Rows are points. A path goes straight from each point to the next, and from the last back to the first. The post is the endless flat space through its rows: a point in 2 columns, a line in 3, a plane in 4, and so on, so that a path can go around it. Count how often the path circles the post. Going back the other way cancels.

Post:
[[ 0.38  0.16 -0.29]
 [-0.15 -0.17  0.36]]
Path:
[[ 0.36 -0.46 -0.32]
 [ 0.26 -0.07  0.23]
 [ 0.45  0.40  0.33]
 [-0.21  0.60 -0.04]
 [-0.21  0.51  0.38]
 [-0.28  0.15 -0.11]
 [-0.11 -0.23 -0.01]
 [ 0.19 -0.39  0.17]
 [ 0.22 -0.15  0.57]
 [ 0.10  0.15  0.26]
 [-0.41 -0.03  0.40]
 [ 0.01  0.01 -0.50]
 [ 0.32 -0.23 -0.16]
 [ 0.28 -0.29 -0.33]
 [ 0.21 -0.42 -0.04]
 [ 0.63 -0.06  0.34]
 [ 0.15  0.53  0.35]
 [-0.42  0.38  0.36]
 [-0.21 -0.13 -0.33]]
Times around: 3

Post, 8 rows:
[[ 0.27  0.06 -0.14 -0.23 -0.17 -0.14  0.51  0.25  0.19]
 [ 0.20 -0.34 -0.09  0.21  0.04  0.18  0.28  0.52  0.39]
 [-0.39  0.05 -0.01 -0.31 -0.04  0.10 -0.07 -0.33 -0.13]
 [ 0.05  0.05  0.05  0.26 -0.41  0.06  0.39  0.15 -0.29]
 [-0.28 -0.27 -1.15  0.02  0.50  0.35 -0.37 -0.32  0.24]
 [-0.45  0.13  0.05 -0.11  0.10 -0.47 -0.17 -0.39 -0.46]
 [-0.30  0.06  0.03 -0.43 -0.06 -0.24 -0.24  0.00 -0.64]
 [ 0.12 -0.25 -0.13  0.02  0.13  0.20  0.84  0.52  0.17]]
Path (25 x 9):
[[-0.72 -0.16 -0.07 -0.17  0.07  0.01  0.23  0.16  0.04]
 [-0.74 -0.02  0.22  0.04  0.62 -0.03  0.48  0.00 -0.33]
 [-0.22  0.04 -0.35 -0.32  0.24  0.16 -0.45 -0.02 -0.31]
 [-0.12  0.21  0.12 -0.51 -0.08  0.14  0.29 -0.39 -0.25]
 [-0.05 -0.27 -0.27 -0.24  0.15 -0.13  0.14 -0.12 -0.40]
 [-0.09  0.19 -0.07  0.65 -0.35 -0.02  0.47 -0.64 -0.41]
 [-0.01 -0.12  0.36 -0.13 -0.21  0.28 -0.23  0.34 -0.53]
 [-0.62  0.18  0.32  0.06  0.31  0.33 -0.06 -0.30  0.04]
 [-0.65 -0.06 -0.38  0.37  0.33  0.40  0.13  0.04  0.15]
 [ 0.23 -0.24 -0.12 -0.20  0.14  0.48  0.05  0.90 -0.56]
 [ 0.31 -0.26 -0.24  0.41  0.16  0.03 -0.12  0.11 -0.22]
 [-0.30 -0.07 -0.02 -0.58 -0.01  0.35  0.19 -0.54  0.20]
 [ 0.18 -0.42 -0.55  0.14 -0.17 -0.28  0.45  0.07  0.22]
 [ 0.15 -0.12  0.20  0.15 -0.25  0.01 -0.01 -0.22 -0.01]
 [-0.04 -0.22 -0.22 -0.08  0.39  0.13  0.36  0.33 -0.33]
 [-0.49  0.04 -0.15  0.07  0.53  0.40 -0.10  0.15 -0.15]
 [-0.70 -0.08 -0.19 -0.41  0.23  0.08 -0.23 -0.05 -0.31]
 [-0.01  0.12 -0.11 -0.23 -0.55 -0.09  0.41  0.02  0.28]
 [ 0.09 -0.31 -0.60 -0.75 -0.06  0.35  0.18  0.41 -0.04]
 [-0.42 -0.44 -0.52  0.04 -0.05  0.25  0.51  0.08  0.20]
 [-0.13  0.12 -0.61 -0.22 -0.09  0.16  0.06  0.14 -0.18]
 [-0.43 -0.15 -0.47 -0.42  0.11  0.42  0.40  0.28  0.45]
 [-0.28 -0.42 -0.22 -0.43  0.20 -0.07 -0.15  0.49 -0.42]
 [-0.31 -0.15 -0.12  0.14 -0.01 -0.18 -0.11 -0.55 -0.35]
 [-0.02 -0.26 -0.50 -0.55 -0.30  0.26 -0.11  0.22 -0.28]]
Times around: 0

Post (13 x 14):
[[-0.27 -0.11  0.35 -0.14 -0.18 -0.52  0.06 -0.40 -0.32 -0.04  0.44 -0.04
   0.15  0.11]
 [ 0.23 -0.18  0.00 -0.28 -0.42  0.45  0.61 -0.10  0.12 -0.09 -0.10  0.39
   0.06 -0.68]
 [-0.04 -0.10 -0.26 -0.19 -0.14 -0.30 -0.03  0.23  0.15  0.02 -0.25 -0.05
   0.36  0.51]
 [-0.02 -0.04  0.58  0.23 -0.04  0.28 -0.04 -0.67 -0.53  0.02 -0.11 -0.09
   0.04 -0.29]
 [ 0.15 -0.18 -0.53  0.12  0.25 -0.28  0.12  0.40  0.16  0.18  0.13  0.18
   0.14  0.05]
 [ 0.19  0.14  0.21  0.42 -0.13 -0.50 -0.07 -0.04 -0.65 -0.06  0.37 -0.33
  -0.12  0.12]
 [ 0.08 -0.48 -0.40  0.18 -0.15  0.30 -0.14  0.30  0.41 -0.10  0.12  0.12
  -0.17 -0.61]
 [-0.35  0.05  0.05 -0.19  0.08  0.05 -0.22  0.05 -0.75  0.25 -0.14 -0.09
   0.05 -0.21]
 [ 0.13 -0.19  0.17  0.01 -0.05 -0.42 -0.35 -0.09 -0.04  0.23  0.10  0.00
   0.18 -0.42]
 [-0.29  0.02  0.09  0.41 -0.09  0.31  0.10  0.69 -0.04 -0.17  0.01  0.53
  -0.10  0.14]
 [ 0.08  0.18 -0.03  0.11 -0.12  0.23  0.17 -0.19  0.27  0.19  0.13  0.00
   0.27 -0.95]
 [ 0.37  0.08 -0.11 -0.08  0.69  0.01 -0.42  0.48  0.27  0.17 -0.20 -0.66
   0.00  0.39]
 [ 0.34  0.12 -0.09  0.16  0.07  0.12 -0.24 -0.03  0.22  0.36 -0.04 -0.10
  -0.36 -0.02]]
Path:
[[ 0.24 -0.33  0.16  0.35  0.07  0.27 -0.15 -0.04  0.12 -0.08 -0.13  0.37
  -0.09 -0.66]
 [-0.41  0.18  0.11  0.09  0.03  0.02 -0.44  0.22 -0.70  0.15  0.29  0.17
   0.12 -0.11]
 [-0.12  0.08 -0.03  0.38  0.25  0.17 -0.22 -0.05  0.07  0.01  0.07 -0.56
   0.44  0.28]
 [ 0.09 -0.29  0.29 -0.20  1.11 -0.06 -0.08 -0.15 -0.23  0.14  0.16 -0.69
   0.30 -0.01]
 [-0.07 -0.06  0.07  0.23  0.09 -0.15  0.19  0.25  0.20  0.13  0.44  0.39
  -0.17 -0.52]
 [ 0.20  0.01 -0.14  0.08 -0.08 -0.11 -0.35 -0.50  0.19  0.00 -0.31 -0.28
  -0.57  0.37]
 [-0.27 -0.29 -0.49  0.20 -0.11  0.17 -0.25  0.47  0.10 -0.07 -0.55  0.45
   0.69 -0.07]
 [ 0.02 -0.44 -0.27  0.02  0.15  0.43 -0.60  0.35 -0.44 -0.03 -0.54 -0.08
   0.20 -0.55]
 [-0.22  0.00  0.11 -0.07 -0.04  0.22  0.42 -0.02 -0.22 -0.40  0.15  0.29
   0.38 -1.09]
 [ 0.76 -0.04 -0.34 -0.49 -0.51  0.26  0.14 -0.11  0.60 -0.22 -0.40  0.20
   0.24 -0.13]
 [ 0.04  0.42  0.40  0.18 -0.13  0.27 -0.55  0.14 -0.47  0.09 -0.25  0.05
   0.14  0.70]
 [ 0.31 -0.39  0.19 -0.12 -0.16 -0.28 -0.63 -0.12 -0.43  0.60 -0.58  0.01
   0.38 -0.43]
 [-0.09 -0.45 -0.29 -0.21  0.12 -0.23 -0.13  0.14 -0.16  0.19 -0.05 -0.34
   0.31 -0.46]
 [ 0.34  0.03  0.58 -0.26  0.34  0.19 -0.49  0.42  0.28  0.18 -0.60 -0.17
  -0.26 -0.34]
 [ 0.10  0.10  0.18  0.38  0.88 -0.38 -0.07  0.03  0.28  0.38  0.27  0.28
   0.49 -0.40]
 [-0.33  0.20 -0.10  0.16  0.48  0.04  0.00  0.34 -0.14  0.12  0.74  0.57
   0.09 -0.18]
 [-0.01 -0.07 -0.07 -0.05 -0.15 -0.09  0.20 -0.07  0.44 -0.16  0.00 -0.22
   0.82  0.05]
 [ 0.05  0.11  0.41 -0.04 -0.35 -0.47  0.25 -0.36 -0.44  0.38  0.22 -0.22
   0.18  0.12]
 [-0.19 -0.17  0.34 -0.30 -0.26 -0.04 -0.03 -0.07  0.57  0.28 -0.12  0.34
  -0.24 -0.25]
 [ 0.26  0.28 -0.29  0.29 -0.32 -0.17 -0.38  0.51  0.18  0.14 -0.01 -0.22
  -0.46 -0.24]
 [-0.22 -0.04 -0.42 -0.05  0.01  0.00  0.00  0.35 -0.11 -0.39  0.13  0.05
   0.37 -0.43]
 [-0.24 -0.66 -0.47 -0.81  0.12  0.62  0.60  0.34  0.14 -0.28  0.15  0.50
   0.16 -0.03]
 [-0.17  0.52 -0.24  0.42 -0.58 -0.16  0.29  0.13 -0.20 -0.50  0.48 -0.07
   0.46 -0.12]]
Times around: 3
